Each row of a before or after table is a point. The points were changed in one or more steps. Then noise was added and the rows were shuffled. The steps act on columns, c1 being the first. Write out the steps. A step turns or swaps two columns, mirrors them in a line or flattens them onto one, adds a multiple of one to another, or multiplies or shifts one. Angles are multiples of 10 degrees, from the lower column toward the higher: turns from -170 to 170, lines from 10 to 170 but not 90. Use the fewest steps. Two steps may share a column if one is a turn and the other turns, adds or multiplies; they go together, in the order done. Otherwise the lowest column goes first.

Before:
[[-55  41  -5]
 [  1  15 -10]
 [-31   8  14]
 [ 31  75  14]
 [  5  -8  13]
 [ -5  12  27]
 [  7  17 -11]
 [  5  -7   2]
 [  9 -14 -24]
 [-32   7  -5]
 [-54 -46  33]]
After, 11 rows:
[[ -3 122  32]
 [ 25 -23  -1]
 [  0 -12   7]
 [ 11  27   1]
 [-48 -74 -39]
 [-25  11 -24]
 [-27  19   2]
 [  8  24  -1]
 [-11 -15   9]
 [-14  65 -53]
 [ -7  12 -32]]
Steps: turn c1 and c3 by 70 degrees; multiply c2 by 1.6

Before, 9 rows:
[[  -8  -53   14  -59  -10  -50   24  -11]
 [ -59   55   -9  -52   43   36  -79    9]
 [ -86   36   -4  -53    0   88  -35    3]
 [  18  -27   26   18   28   -7   41  -41]
 [ -61   41  -17   20  -13   35  -27 -111]
 [ -93   61  -47   39   18   25    6  -61]
 [  12  -75  -19    2    5  -14   -7   -1]
 [  54  -15  -14   -1  -24  -27   26    2]
 [  13  -11  -49  -17   26   11   33  -62]]
After (9 x 8):
[[  19  -27   27  -21   29   -6  -49  -24]
 [  13  -13  -50  -30   -7   10  -52  -41]
 [  11  -73  -15   -4    7  -16    8   -4]
 [ -87   61  -48   -6   45   24  -28  -57]
 [ -60   41  -18   22   16   37  -11 -110]
 [ -87   36   -5  -19  -51   88   35   -8]
 [  57  -13  -14   19  -10  -28  -23   10]
 [  -9  -53   12  -12  -59  -52  -29    0]
 [ -59   54  -11  -58  -31   36   79  -19]]
Steps: turn c4 and c5 by 70 degrees; mirror c7 and c8 in the line at 80 degrees

Before:
[[ 11  -8 -28 -47  23 -18  -5  19   0  57 -19  11]
 [  3  22  13  -2 -31  27  38  14 -68   7  -5  24]
 [ -8  -3 -14  40 -24  29  31  16 -17 -11 -20   9]
 [ -3  17 -22 -24  -8  42  39  15   0   3 -30  17]
 [ -7 -60   8 -19  20 -33 -13  -3  25  45   2  -1]
 [ 31 -28  -4  -5  -7 -10 -38   0  31  56 -19 -23]
 [ 19   3  -2 -30 -12   6  16 -13 -16  12 -50  59]
 [ 36 -30  21  43  -4  -6   4  71  22 -26  -1 -26]
 [  8 -24 -14 -47 -22 -42 -27  -4  36  29   8  -5]
 [ 23 -24 -19  32 -48  15  60  53 -26  -3 -27   7]
 [ 25 -53 -22  22  -8   6 -14  42 -15 -31 -13 -29]
 [ 11 -28  -6  27 -36  47  12  64 -22  -2  10  36]
 [ 31  -9 -34  -3  14 -21  -2  -6  14  30  12  19]
 [-15   9 -30 -17   4 -38 -27  12  17  37 -38  18]]
After, 14 rows:
[[ 49 -30 -19  25 -36  86  -5  61  -5  10  13  55]
 [ 13  -8 -32 -49  23  20  49  12  10  28 -22  19]
 [121  22  14  -3 -32  71 -12  17 -30  39  -5  38]
 [  5 -12 -32  -3  14  17  25 -14  36  15  11  30]
 [-56 -24 -13 -46 -20  -1  41  -5  25  -8   8  -3]
 [ 54 -49 -30  25  -7  48 -18  35  14 -27 -11 -41]
 [ 66 -26 -26  33 -51  54 -31  47   8  51 -28  10]
 [ -3 -32   8  42  -2  35 -25  77  44  -9  -1 -44]
 [ 48   3  -1 -29 -11  45   2 -13  11  23 -51  96]
 [ 19   1 -14  36 -25  68 -27  15 -18  21 -20  16]
 [-44  10 -34 -18   3   7  49   4  -4  -9 -37  30]
 [ -7  16 -24 -24  -7  81 -19   5  -2  38 -30  31]
 [-20 -30  -6  -8  -7  29  69   0  43  -1 -16 -39]
 [-50 -64   7 -17  20   6  47  -9   6   7   3  -3]]
Steps: turn c1 and c9 by 60 degrees; multiply c1 by 2; turn c3 and c8 by 10 degrees; shift c6 by 40; mirror c7 and c10 in the line at 60 degrees; multiply c12 by 1.6

Before:
[[ -4 -35  -7  12 -45 -15  -1  12  14  21  -9 -22  -6  20  -5 -17 121  -7
   11  20]
 [-29  12  -1 -45 -34   5  -2  12 -17  -9   2 -11  16   7   8  -4   2 -38
    2 -60]
 [  9  -5  28  -4   7 -15   2  14  17 -14  -6  16  -3  11 -11 -17   2   7
   14  28]
 [-19 -16  19  23 -13 -16  -3   4 -18  -2 -49  -3  -6  19 -13  14  17   6
   20 -30]
 [  9  -3  -4  16   9  -9   9  -7 -20   6 -47 -18  41 -40 -49 -22 -18 -23
   -6   9]
 [-40  -3  -3  18  17 -30 -35   1 -17  -8 -10   3  -1  10 -17  19 -22  -2
   11  20]
 [  2   1  -1  19  23   8 -17  43   7 -17   3   7   1   8  -3 -11 -22   6
   20  -2]
 [-25   4  -6 -16 -24   5  -4  -4 -21 -15   2 -11  -8  18  -2  -7 -28  13
    9 -16]
 [  5   6  21   7  17   1   9   8 -12 -11   5 -16  22   6   3   4 -27 -12
  -54  18]
 [  3 -30 -40  -6  -4 -48 -15   5  20   2   0 -15  -8 -33   7 -22 -20   3
   10   7]]
After, 10 rows:
[[-17  -7  19  24 -12 -17  -3   5 -18 -13 -50   1  -7  18 -12  15  17 -29
   20   7]
 [  3  15   0  17  24   7 -18  43   6  -8   4  10   0   7  -2 -12 -21  -1
   19   6]
 [  2 -17 -39  -3  -4 -48 -17   6  20 -24   0 -16  -9 -32   7 -22 -20   7
    9   2]
 [-39   5  -3  17  17 -31 -36   1 -18  -7  -9   7  -2  10 -17  19 -24  20
   11  -1]
 [-25  14  -5 -14 -25   5  -5  -5 -21  -4   3 -14  -8  19  -2  -7 -27 -17
    8  14]
 [-30  13   0 -43 -35   5  -3  12 -18   5   2 -19  16   7   8  -3   1 -60
    2 -39]
 [ -4 -36  -8  16 -45 -15   0  12  14 -20  -9 -19  -5  20  -5 -16 121  20
   10  -6]
 [ 11  -7  -4  18   9  -8   9  -8 -20   0 -48 -14  41 -39 -49 -21 -18   8
   -5 -24]
 [  9  11  29  -7   6 -15   3  14  17 -11  -6  15  -3  10 -11 -17   2  28
   14   6]
 [  5  13  22  10  17   2   9   8 -12   1   5 -15  23   5   4   4 -27  17
  -54 -13]]
Steps: turn c2 and c10 by 60 degrees; turn c4 and c12 by 10 degrees; swap c18 and c20
